Rows are points. A path goes straight from each point to the next, and from the last back to the first. The post is the endless flat space through its rows: a point in 2 columns, a line in 3, a plane in 4, and so on, so that a path can go around it. How many times does the path go around the post? Going back the other way cancels.

Post, 2 rows:
.22, -.20, -.13
-.24, .22, .22
Path, 29 rows:
-.13, .16, .33
.05, .05, .19
-.06, -.13, .19
-.45, .08, .23
-.20, -.24, -.33
-.05, .39, -.05
.19, .04, .06
.56, -.38, .00
.04, -.45, .05
-.40, .27, .19
-.06, .40, .02
-.09, .33, .23
.33, -.30, -.06
-.20, .00, .59
-.49, -.29, .13
-.05, -.07, -.12
-.16, .56, .10
.65, -.24, -.12
.30, -.08, .26
.18, -.57, -.09
-.36, -.09, .14
.44, -.41, -.45
.16, .58, .06
.52, -.23, .13
-.15, -.22, .24
-.14, -.42, -.18
-.12, .20, .02
-.06, .77, .24
-.16, .20, .30
Times around: 5

Post (8 x 9):
.30, -.02, .32, .13, .10, .14, -.10, -.18, -.24
.09, .16, .40, -.09, -.44, -.29, -.26, .11, .14
-.02, -.28, .26, .14, .65, .15, .29, -.07, .32
-.22, -.11, -.30, -.05, -.52, .10, .10, -.03, -.13
-.08, -.10, .21, -.02, .17, -.30, -.36, -.44, .17
-.17, -.27, .20, .06, .26, .35, .09, .25, -.02
.16, -.37, .22, -.01, -.16, .50, .19, .17, .06
-.06, -.24, -.02, -.17, -.35, -.18, -.21, .19, -.42
Path:
-.02, -.22, .01, .19, .09, -.01, .14, .67, -.19
-.33, -.38, -.20, -.08, -.66, .14, -.04, .28, -.22
-.25, -.41, -.17, .09, -.04, .10, -.01, -.26, .39
-.38, -.60, -.38, -.01, .25, .29, -.10, .44, -.55
.53, .20, .28, -.09, -.29, .02, -.22, .35, -.53
.20, .04, .53, -.14, -.23, .17, .20, -.41, .66
-.19, -.46, -.10, -.24, .10, .41, .13, .22, .10
.35, .03, .03, .19, -.25, -.02, -.42, -.31, -.22
-.18, -.50, .17, .04, .19, .16, .58, .65, .46
-.14, -.68, .12, -.09, .08, .48, -.06, -.15, .03
-.21, .18, .02, -.06, .27, -.27, -.13, -.38, -.38
.26, .44, .52, -.03, -.26, -.51, -.19, .09, .24
.15, -.05, .19, .21, -.01, .18, -.26, -.19, .32
.44, -.53, .20, .08, -.38, .06, .05, .17, .08
.09, -.18, .73, .25, .29, -.20, -.06, .33, .64
-.17, -.71, -.46, -.12, -.30, .35, .00, -.18, .26
-.17, .21, -.01, -.08, .06, -.15, -.50, -.15, -.34
.15, -.47, .23, -.27, .04, .14, .10, -.52, .25
.24, -.04, .51, .14, -.16, .04, .19, -.13, .01
-.02, -.65, .23, .16, .32, .41, .09, .06, .35
-.16, -.28, .12, -.03, -.16, .05, -.08, .20, .46
.12, .16, .29, .27, .44, .14, -.09, -.37, .45
.02, -.67, -.25, .21, .07, .36, .12, .16, -.02
-.46, -.38, -.04, .07, -.30, .15, -.03, -.16, .05
-.13, -.07, -.08, .28, .37, -.12, -.15, -.50, -.23
.11, -.01, .51, .11, -.03, .15, -.37, -.42, .78
-.16, -.67, .00, -.16, .29, .39, -.40, -.55, .25
-.06, .13, -.22, -.12, -.44, -.31, .02, -.32, -.15
.26, .19, -.18, -.05, -.34, .08, .04, -.29, .05
Times around: 0
